Each row of a before or after table is a point. The points were changed in one or more steps. Then noise was added and the rows were shuffled. The steps act on columns, c1 being the first. Name the steps. A step turns or swaps two columns, mirrors them in a line or flattens them onto one, adds a multiple of one to another, or multiplies or shifts one. Angles are multiples of 10 degrees, from the lower column toward the higher: turns from -170 to 170, lines from 10 to 170 but not 90. Use the fewest steps. Two steps may share a column if one is a turn and the other turns, adds or multiplies; they go together, in the order done. Otherwise the lowest column goes first.

Before (10 x 2):
[[-0.4  6.3]
 [-2.3  3.5]
 [-1.2 -1.2]
 [ 4.3  7.3]
 [-2.7  3.7]
 [-6.8 -4.7]
 [ 4.7 -0.8]
 [-2.3  3.6]
 [-1.9  6.2]
 [ 5.7 -2.8]]
After (10 x 2):
[[-0.1  1.6]
 [ 6.0 -2.2]
 [ 0.8  8.4]
 [ 4.3 -0.4]
 [ 4.2 -0.4]
 [ 4.5 -0.3]
 [ 2.9 -8.0]
 [ 5.1 -3.8]
 [-3.6 -3.0]
 [-5.8 -2.4]]
Steps: turn c1 and c2 by -130 degrees

Before (13 x 8):
[[ 6.1  0.4 -1.4  0.6 -3.6  5.6  3.6 -5.4]
 [-1.2 -6.0  2.9  2.3  4.1 -3.1  3.1  3.8]
 [ 0.1  3.3  5.5  2.7 -1.7 -8.3 -4.4  0.2]
 [ 0.4  3.8  3.3 -1.1  3.7 -9.3 -0.6 -5.8]
 [-7.6 -1.9  2.1  0.0  0.8  1.5  2.6  3.6]
 [ 3.7  1.5 -3.0 -6.2 -4.0  0.5  4.2 -1.4]
 [ 8.1  4.5 -4.5 -3.9 -0.7  8.9  4.7 -1.2]
 [ 2.2  0.0  7.8 -0.6  0.1 -5.1  3.5 -3.6]
 [-5.0 -1.4 -1.6  3.9 -2.0 -3.0  4.7  5.1]
 [ 6.1 -0.2 -3.5 -3.8 -3.7  1.2 -2.4 -1.5]
 [-2.4 -0.8  0.9  2.5  1.3 -6.1 -1.8 -3.8]
 [-2.4 -0.9  1.5  1.3  1.1  0.9  0.1  4.8]
 [-2.5 -0.8  8.7 -0.2  0.6 -9.4 -3.5 -5.8]]
After (13 x 8):
[[ 5.2 -1.5  2.7 -2.2  2.7 -6.0  0.9  7.7]
 [-8.1  4.6  1.8 -3.0 -0.5 -4.3  3.9 -3.2]
 [ 1.6 -0.3  1.7 -0.7  0.1 -1.5  1.1  7.3]
 [-7.2  5.1  4.3  0.8 -4.6 -4.0 -1.9  6.2]
 [ 3.8  3.0 -5.9 -6.0  4.7 11.7 -0.4 -9.5]
 [-2.2 -1.5 -3.1 -5.9 -2.6  5.9 -3.7 -6.4]
 [-5.6  2.6  7.2 -2.6  3.4 -0.5  0.0  7.5]
 [-2.0 -4.6  4.9  0.1  2.8 -2.4  4.2 11.0]
 [-6.8  1.9  8.2 -2.4 -3.6 -6.9  0.7  6.7]
 [-1.7  0.3 -3.2 -8.1  4.1  3.8 -3.8 -6.5]
 [-0.1 -1.6 -0.8  1.7  4.9 -5.9 -1.6  3.8]
 [ 1.7 -0.2 -1.7 -1.6  3.6  8.2 -3.5 -7.6]
 [-3.9 -0.4  1.1  0.4 -1.8 -5.2  1.6 -2.2]]
Steps: mirror c1 and c6 in the line at 60 degrees; turn c2 and c3 by -20 degrees; add 1.5 times c3 to c8; shift c4 by -2.0; swap c5 and c7
